Rows are points. The window is the flat piece filled in between its corners: a triangle in 3 columns, a solid with four corners in 4, and so on. A path goes straight from each point to the next, and from the last back to the first. List the points from which the path goes on through the window.
(in the rows, 128 means zero)

Window, 3 rows:
[[120  89  86]
 [117 169  98]
 [180 177 183]]
Path:
(1): [107 159 187]
(2): [178 177 123]
(3): [146 190 106]
(4): [107 219 131]
(5): [132 179 149]
(6): [178 198 116]
(7): [145 120  61]
(8): [ 96  99 134]
(9): [104  91 118]
(10): [157 122  59]
(11): [120 132  45]
(12): [ 79 135  77]
Through the window after points: 1, 7, 9

Window (4 x 4):
[[135 155  98 130]
 [ 68 105 148 105]
 [243 130 146 157]
 [115 154 146 146]]
Path:
(1): [156  92 145 197]
(2): [ 76  97 142 177]
(3): [ 87 120 143  91]
(4): [108 169 146  83]
(5): [127  93 155 171]
(6): [ 25  95 116 155]
(7): [ 48 133 143  66]
(8): [204 155 146  86]
Through the window after points: 2, 8

Window, 4 rows:
[[ 88 128 107 131]
 [167 237 156 214]
 [115 116  54 146]
 [222 162 110 150]]
Path:
(1): [112 145  52 131]
(2): [118 206 105 101]
(3): [124 143 128 167]
(4): [ 89  82 138 170]
(5): [104 163  89 115]
(6): [ 82 193  73 115]
(7): [ 88 103 107 178]
(8): [114 118 126 196]
(9): [ 78 189  59 119]
(10): [105 166  95 123]
(11): [150 127 155 169]
(12): [123  97  85 166]
Through the window after points: 4, 12

Window:
[[130 102 164 148  60 210]
 [ 93 118  67 152 153 128]
 [106 208 182 130 138 144]
 [ 32 119  61 102 127  94]
 [135 181 123  92 153  41]
 [124  57 188 121 113 248]]
Path:
(1): [157 191 123  76 104 196]
(2): [137 104 200 171 139  76]
(3): [ 74 140 174 158 126 144]
(4): [ 99 137 133 122 107 197]
(5): [138 161  54  75 119 137]
(6): [ 75  82 155 145 111  97]
(7): [ 90  97 203 163 118 132]
(8): [185 156  93  84 120 194]
(9): [ 75 121  82 104 113 154]
(10): [ 47 108 125 144 121  69]
(11): [ 93 120 103 151 146 104]
(12): [120 155  60  91 134 167]
(13): [ 85 128  72  61 120 173]
(14): [ 50 119 160 135 108 100]
(15): [ 80  81 170 146  98 102]
(16): [130 172  87  97 118 169]
Through the window after points: 9, 11, 15

Window:
[[ 61 249  95 156 145 177]
 [123 138 115 161  88 133]
 [ 75  78 170 133 136 158]
 [164 135 131 193 139 119]
 [191  75  86 119 145  84]
 [ 55 146 213  79 125 168]]
Path:
(1): [136 115 174 109 117 207]
(2): [ 86 157 160 140 137 114]
(3): [113 126 159 130 137  88]
(4): [120  88 169 133 126 162]
(5): [142 204 106 137 130 190]
(6): [ 22 177 105 171 134 104]
(7): [ 43 133 160 205 152 100]
(8): [116 133 132  98 127 189]
(9): [137 132 133 120 146 185]
(10): [ 91 164 133 160 142 110]
(11): [ 77 150 143 132 144 132]
(12): [141 179 151  82 140 209]
(13): [149 141 106 149 144 154]
(14): [ 99 131 139 157 128  62]
(15): [ 79 134 145 119 128  86]
(16): [119 137 159 141 105 191]
Through the window after points: 1, 5, 7, 13, 15

Window, 8 rows:
[[144 103 140  42 114 151  56 175]
 [102 113 193  74 121 138 177 127]
 [153 196 183 219  98 190 160 136]
 [138 182 151 145 150 120  92 179]
 [161  82 163 140 110 122 153 120]
 [178 149 223 135 167 184 210  92]
 [107  53  56  59 123 137 145 150]
 [ 89  17 106 160 139 167 114 137]]
Path:
(1): [145 115 183 123 129 148 146  77]
(2): [160 119 147 156 131 158 182 200]
(3): [147 133 164 172 119 155 168 164]
(4): [121 154 159 149 141 135 148  51]
(5): [139 140 162 128 150 153 119  67]
(6): [160 130 185 122 139 154 162 159]
(7): [169  85 165 136 138 141 158 208]
(8): [106 134  95 109 128 158 111  73]
(9): [106  96 153 126 111 150 122  58]
(10): [160  82 119  92 118 159 178 213]
(11): [166  95 166 136 142 139 166 197]
(12): [131 108 147 130 102 142 143  99]
(13): [124 149 146  90 158 160  93  76]
(14): [166 103 169  93  96 160 126 249]
(15): [153  74 182 118 133 170 157 193]
(16): [127 125 151 156 146 163 145  92]
Through the window after points: 1, 5, 11, 15

Window:
[[ 91 101  95 126  93 207 110 177]
 [ 91 114 140  43 231 130 120  56]
 [153 174 194 155  36 116  92 126]
 [194 128 167 125 125 190 121 173]
 [112 235 161 145  74 167 123  91]
 [ 89 172  62  47 211 122 114 108]
 [165  92  95 177 142 174 161 170]
 [166 106 122 121  89 174 194 183]]
Path:
(1): [127 126 177 127 145  77 187 200]
(2): [ 97 150 191 158 118 149 120 167]
(3): [191 157 102 130  64 159 141 107]
(4): [138 133 135 108  78 154 110  91]
(5): [ 97 196 172 138 105 158 114 177]
(6): [131 101 186 148 151 134 149 196]
(7): [159 116 111  95 103 168 126 129]
(8): [135 108  87 116  98 202 109 154]
(9): [ 77 119 122 132 105 186 125 172]
(10): [115 127 138 140 143 163 176 160]
(11): [198  85  71 140 135 163  67 110]
(12): [152 116  53 154 133 249 100  92]
Through the window after points: 2, 8, 10, 12

Window, 9 rows:
[[ 97  68 143 158 100 128 137  65 176]
 [176 138 103 126 137 118  73  99 104]
 [111 108  80 140 150 140 120 169 157]
 [103  72 117 148 249 106 164 160  71]
 [107 150  94 155 104 142 149 173  98]
 [137 203 175 192 142 159 141  65 153]
 [127 121 129  92 122 173 174 174  88]
 [139  81 124 168 141 129 145 168 131]
 [ 99 101 121 101  97 128 105 212 114]]
Path:
(1): [125 123 122  88 118  91 158 158 121]
(2): [136 124 118 122 162  63 129 117 146]
(3): [134 135 132 173 107 199 129 138  71]
(4): [ 96  61  84 189 140 160  55 134 128]
(5): [112 119 136 131 117 123 163 131 137]
(6): [117 113 124 121 130  88 146 165 125]
(7): [118 106 106 148 136 147  94 156 125]
(8): [101 123 101 168 145 165 117 147 120]
Through the window after points: 4

Window, 9 rows:
[[148  67 171 109  71 198 160 180  23]
 [158 152 168  97 135 223 101 157  45]
 [ 92 136 111 172 135 103 177  57  62]
 [162 139 181 146 121 134 147 171 234]
 [ 93  62 193  93 132 210 149 155  77]
 [173 128  80 161 159 159 119 152 238]
 [ 94 111 176 154  86 220 122 198  96]
 [ 95 140 102 112 118  81 158 189 238]
 [ 72  95 124 125  65  83 125  62 120]]
Path:
(1): [150 139 148 114 102 188 173 143 153]
(2): [141  91 180 162 134 119  92 195 145]
(3): [110 108 166 144 121 148 109 158  77]
(4): [ 89 113 179 100  71 195 174 140  90]
(5): [118 102 132 117 106 173 178 133 133]
(6): [135  83 148 190 108  77  67 167 125]
(7): [146  93 150 171 153 149  83 184 117]
(8): [124 130 131 115  83 204 180  78 145]
(9): [113 134 133 121 119 177 157 146 160]
(10): [113 112 161 160 144  97  91 154 162]
(11): [118 110 155 178 138 114  51 204 135]
(12): [110 116 148 131  86 224 165 153 122]
Through the window after points: 1, 11

Window, 11 rows:
[[ 77  47  92 106 161 165  86 168 115 147 171]
 [ 96 121 192 149 160 162 147 109 111 150 121]
 [ 78 222  82 129  91 189 108 204  50 126 124]
 [113 121 149 108 175 120 186 157 147 131  46]
 [114 124 122 136 139  88 126  70 146 127  96]
 [142 110 147  72 127  90 155 111 106 166 112]
 [162 117 147  93 155 117 153 169 112  70 108]
 [147 126 157 173 160 108  85 163 134 177 108]
 [166 132  99 244 175 185 122 163  91 192 117]
 [121 163 130 132 128 118 175 170 134 134 161]
 [162 169 126   7  28 225 150 233 160  91 174]]
Path:
(1): [132  99 136 157 138 115 140 146 108 154 105]
(2): [ 99  97 150 142  84 165 180 197  91 130 109]
(3): [155 208 103  61 167 157  84 166 136 127 143]
(4): [133 172 126  66 133 176 138 155 113 144 141]
(5): [ 93  83 158 126  45 137 135 209 149  79 129]
(6): [110 122 126 128  52 152 135 194  94 134 153]
(7): [142 183 120  97 159 166 114 142 120 127 131]
(8): [101 175 122 128 228 179 123 126 111 143 121]
Through the window after points: none

Window (12 x 12):
[[111 157 131  94 101 136 149 149 135 163 182 119]
 [ 93  92 126  80 176 131 125 111 142 155 136 168]
 [131 124  96 116 137 134 145 144 157 177 111 168]
 [109 108 122 128 121 147  88 148 115 134 124 164]
 [116 144 176  86 124 139 165  93 132 149  74 105]
 [131  77  99  89 166  99 123 130  92 165 108 140]
 [120  62 153 124 141 139 141 136 138 145 114 126]
 [139 126 141 146 211 146 121 105 153 106 109 115]
 [108 136 183 131 126  98 181 109  94 131 147 144]
 [145 107 110 131 109  80 107  79 154 146 104 128]
 [116 103  85 189 151 159  95  86 120 153 145 137]
 [117 137   7 134  86 236 131 150 179  91 171 154]]
Path:
(1): [167 115 173  94 139 162 149 116 123 175 119 157]
(2): [174 141 107 122 128 203 164 110 113 176 165 166]
(3): [ 95 117  97 113 129 110 125 151 168 144 112 142]
(4): [ 93 131 102 115 121 142 129 144 155 121 136 108]
(5): [142 117 135 116 145 146 143 119 129 165 145 158]
(6): [181 129 103 119 106 168 117  87 125 172 125 162]
(7): [ 66 135 103 123 145 128 141 156 156 104 146 120]
(8): [101 113  93 117 134  99 133 129 153 127 111 129]
Through the window after points: 2, 4

Window:
[[126  90 163 134  94  51 150 136 117 247 134 186]
 [135 198 121 148  89 187 184  11 120 156  65 107]
 [168 121 153  72 147  84 119 160 162 169 166 118]
 [145 132 116 131  25  91 149 149 133  48 175 147]
 [ 87 140 217  94 146 135 180  85 122 130 164 129]
 [126 120 112 190  85  73 146 120 137  69  70 116]
 [145 160 116 157   7 144 150 178 104 105 131  97]
 [113 177 163 117 135 115 144  87 129 159 203  90]
 [ 82  95  92 147 142  61 186 138  92  72 116 172]
 [ 94 129  99  61  85 112  14 145 181 200 138  88]
 [ 66 150 121 118 140 129 187  80 187 132 124 101]
 [182  88 110 123  66 144 101 117 149 147 156  55]]
Path:
(1): [125 142 148 208 113 153 116 124 173 144 150 155]
(2): [123 141 149 146 123 113 138 126 151 161 146 152]
(3): [102 135 147  87 101  79 174 108 111 113 135 112]
(4): [105 163 164 101  77  51 183 105 128 118 130  64]
(5): [132 113 120 155 127 164 156 101 133 124 129 153]
(6): [ 84 137 144 155 114 139 143 100 162 130 152 141]
(7): [112 132 118  90 117  94 184 108 140 119 119  91]
(8): [119 114 151  66  93 105 163 134 135 153 145  85]
(9): [177 139 118 165 122 108  87 130 153 153 159 141]
(10): [128 129 131 132  91 139 107 128 155 139 150 144]
(11): [ 93 154 151  81 104  99 155  86 125 140 123  81]
(12): [113 151 114 116  58  83 174 132 125 120 107  93]
(13): [135 131 127 172  81 127 133 138 122 101 134 126]
(14): [117 136 110 144  97 133 124 144 137 117 149 145]
(15): [127 133 134 102  57  62 121  97 152 124 112  73]
(16): [120 110 128  50  70  52 166 153  98 117 150  94]
Through the window after points: 6, 8, 10, 12, 14
